Rows are points. Examples show where two turns around zero, p and q, send a point. Where does a point land after both, in the order given? Backwards means that the second turn is done in reverse. Each puzzle has new turns, and all numbers are rounded.

Turn p:
[ 0.14 -2.42] => [ 2.36 -0.57]
[ 0.63 -0.08] => [0.26 0.58]
[-0.71 -0.44] => [ 0.21 -0.81]
[-0.06  2.94] => [-2.83  0.80]
Turn q:
[-2.57  0.67] => [-2.47 -0.98]
[1.86 0.14] => [1.42 1.21]
[ 0.71 -0.81] => [ 1.05 -0.23]
Where do these land?
q, then p backwards: [-0.80 -0.95] => [-1.21 -0.28]
q, then p backwards: [ 2.41 -0.32] => [ 1.74 -1.70]
q, then p: [-1.61  1.27] => [-0.66 -1.94]

Turn p:
[-1.31 -0.41 -0.74] => [-0.58  1.04 -1.00]
[ 1.93  2.18 -0.74] => [ 2.72 -0.01  1.27]
[-0.66  1.57 -2.34] => [ 1.75  2.21 -0.67]
[-0.87 -0.25  0.71] => [-1.10  0.26  0.20]
[-0.90 -1.26  1.55] => [-2.11 -0.57  0.09]
[ 1.82 -1.83  1.57] => [-0.67 -2.94  0.12]
Turn q:
[ 1.16  1.05 -0.41] => [1.29 0.68 0.70]
[ 1.02 -0.26  1.79] => [-0.65 -0.46  1.92]
[-0.91 -1.74 -2.44] => [ 0.77 -1.52 -2.63]
[0.76 1.19 2.22] => [-0.83  1.02  2.28]
[-2.03 -0.24 -1.16] => [-0.58  0.27 -2.26]
Where do these land?
p, then q: [-0.10 -2.30  0.43] => [-0.31 -0.94 -2.12]
q, then p: [ 0.73  2.90 -0.86] => [ 2.09 -0.06  2.31]
q, then p: [ 0.62 -0.15  1.06] => [-1.06 -0.29  0.57]
q, then p: [ 0.22 -0.08 -2.55] => [ 2.13 -0.99 -1.03]
q, then p: [-1.46 -0.37  1.93] => [-1.66  1.79 -0.10]

Turn p:
[2.33 1.29 1.22 1.40] => [ 2.43 -1.48 -1.33 -0.81]
[ 0.25 -0.19  0.16 -2.45] => [-0.11  1.41  1.35 -1.52]
[-0.78 -1.28  1.69 -0.46] => [0.75 0.35 1.90 1.01]
[-1.56  0.62 -1.09  0.98] => [-1.17  0.39 -1.30  1.32]
[-1.14  1.47 -2.67  1.71] => [-2.05 -0.13 -2.93  0.84]
[ 0.90 -1.91  0.68 -1.18] => [ 0.15 -0.55  2.30 -0.84]
Turn q:
[-0.71 -3.24  1.20  1.25] => [ 1.78 -1.58  1.34 -2.55]
[-0.81  2.24 -1.19 -0.70] => [-1.96  1.15  0.20  1.54]
[ 1.06  2.35 -2.07 -0.24] => [-1.86 -0.05 -1.31  2.40]
[0.29 0.41 1.10 0.49] => [1.13 0.34 0.19 0.52]
[ 0.18 -1.76  0.95 -0.80] => [ 0.90  0.13 -0.43 -1.91]
Where do these land?
q, then p: [ 0.46 -1.32 -0.21  0.72] => [-0.44 -0.47  1.33 -0.57]
p, then q backwards: [ 1.26  0.50 -0.38 -1.92] => [-1.01 -1.57  0.70 -1.30]
q, then p: [-4.64  0.47 -0.66 -0.05] => [2.85 2.87 0.92 2.23]
q, then p backwards: [ 1.45  0.39 -0.28  1.33] => [-0.02 -0.08  0.59  1.94]
p, then q: [ 1.47 -0.05  1.54 -0.08] => [ 1.03 -0.01 -1.82 -0.43]

Turn p:
[-0.75  2.71 -0.82 -0.01 -1.67  0.49  2.13 -1.53] => [ 0.50 -0.63  1.14  1.26 -1.00  3.57  0.92 -0.59]
[ 1.99 -1.15  0.18 -0.63  3.39  0.48 -1.86  0.30] => [-1.01 -1.00 -0.23 -0.09  3.08 -2.72 -1.15  0.82]
[ 2.82 -0.08  0.84 -0.59  1.32 -0.54 -2.60  2.25] => [ 0.03  0.63 -1.37  0.11  1.98 -1.88 -3.21  1.68]
[-1.95  0.15 -0.48  1.94 -0.20 -1.69  1.14 -0.59] => [-1.73  1.19 -0.72 -0.18 -1.21  1.17  1.95 -0.89]
[-1.00 -0.36  0.32 -1.20  0.41 -0.35  1.57  1.03] => [ 0.75 -0.06 -0.27 -1.66  0.15  0.57  1.26  1.08]
[-2.61  1.17  0.33 -0.72 -1.64  0.07  0.00 -1.50] => [-0.47 -0.25  2.06 -0.90 -2.30  1.68  0.20 -0.53]
[ 1.02 -0.34  1.28  0.82  0.37  1.93 -0.71  0.98] => [ 0.48 -0.90 -0.46  1.37 -0.39 -1.82 -0.57  1.36]
[-1.06 -0.26  0.36  0.07 -2.43 -1.13  2.28 -2.44] => [ 0.84  1.88  2.00  0.22 -1.35  1.65  2.21 -1.40]
[ 1.55 -1.85 -2.02  0.32  0.46  0.73 -1.95  1.51] => [ 0.62 -0.84 -2.16 -0.14  1.05 -2.23 -1.62 -1.54]
Turn q:
[-0.42  1.37 -0.12 -0.43  1.49 -1.13 -0.44 -0.61] => [-0.90 -0.64 -1.12 -0.06  0.52 -0.28 -1.58  0.99]
[ 0.34  1.22 -0.37  0.01  2.27  1.67  2.71  1.12] => [-0.69  0.32  0.02  2.68  2.15  1.82  0.69  1.46]
[-0.19  0.15 -0.60 -0.53  1.57 -3.69 -2.12  1.78] => [-2.00 -2.87  0.74 -1.51 -1.45 -0.69 -1.60  2.07]
[ 0.43 -2.19 -0.04  1.15  0.87  1.46 -0.06 -0.78] => [ 2.34 -0.77 -0.04  0.50 -0.24  1.62  0.31 -0.86]
[-0.98  0.52 -0.42  0.94 -1.04 -1.48 -0.65 -0.76] => [-0.05 -0.38 -0.20  0.03 -0.74 -2.15 -0.94 -0.58]
[-1.30  1.97  0.90 -0.17 -1.71  3.67 -1.15 -1.29] => [ 0.57  4.41 -1.70  0.69 -1.03  0.34 -0.61 -1.03]
[-0.96 -1.12  1.44 -1.95 -1.04 -0.66  2.39 -2.50] => [-0.01  0.51  0.31 -1.44  3.24 -0.42 -0.53 -2.86]
[ 2.21 -0.36  0.48  0.81 -1.49 -0.14 -0.41  0.88] => [ 1.07  0.21  0.59 -0.98 -0.74 -0.85  2.11  0.94]
[ 1.22 -2.14 -2.88  0.07  1.51  1.42 -0.50 -0.03] => [ 0.46 -2.30 -1.26  0.94 -1.25  2.49  1.61 -0.76]
[-0.35  0.59  1.60  0.10 -2.44 -1.12  0.22  2.18] => [-0.79  1.52  2.63 -0.85 -0.45 -1.90  0.53  0.61]
Where do these land?
q, then p: [-0.41 -1.71 -0.96  0.23  0.04  0.90 -2.66 -1.68] => [ 1.89 -0.20  1.27  0.87 -0.02 -0.15 -1.20 -2.71]
q, then p backwards: [-1.92  0.05  0.84 -0.62 -0.76  1.54  0.10 -0.69] => [ 0.86 -0.01 -0.66  0.23 -1.51 -1.85 -0.80 -0.80]
p, then q: [ 2.23  2.02 -1.34  0.16  0.96 -1.37 -1.17  0.81] => [ 0.19 -0.65 -1.60  1.43 -2.26  1.58 -1.59  0.73]
p, then q: [-0.73 -0.39  0.22 -1.58 -2.47  1.31 -1.03 -0.50] => [ 1.17  1.05 -0.22 -2.90 -0.25 -0.68  0.94 -0.09]
q, then p: [ 1.24 -1.50 -0.87  0.73  1.41  1.55  1.51 -1.39] => [ 0.53 -1.23 -0.61  2.03  1.68 -1.25  1.53 -0.83]
p, then q: [-0.69 -0.54 -0.99  1.56 -1.59 -1.30 -1.06  1.91] => [-1.51  0.22 -2.16  0.23 -1.34 -1.50  0.70 -1.26]
p, then q backwards: [-0.11  2.49  0.87 -1.29  2.31  1.62  0.89  0.49] => [ 1.51 -0.11 -0.05  0.00  3.20 -1.39  0.71  1.64]
p, then q: [-0.51 -1.12  1.78 -1.32  1.47  0.55  0.91  1.30] => [-1.82 -0.90  1.88 -0.72  0.80  0.67  0.99  1.06]
q, then p: [ 2.22  2.60  1.20  3.06 -1.82 -2.54  1.16 -0.92] => [-0.77  3.72 -2.81 -1.20  2.85  1.26 -0.05  1.00]
q, then p: [-1.32 -1.91 -0.76 -0.93  0.45 -2.26  1.33  0.68] => [-0.86  0.47  1.85 -1.25 -0.54 -2.49  1.37  0.25]
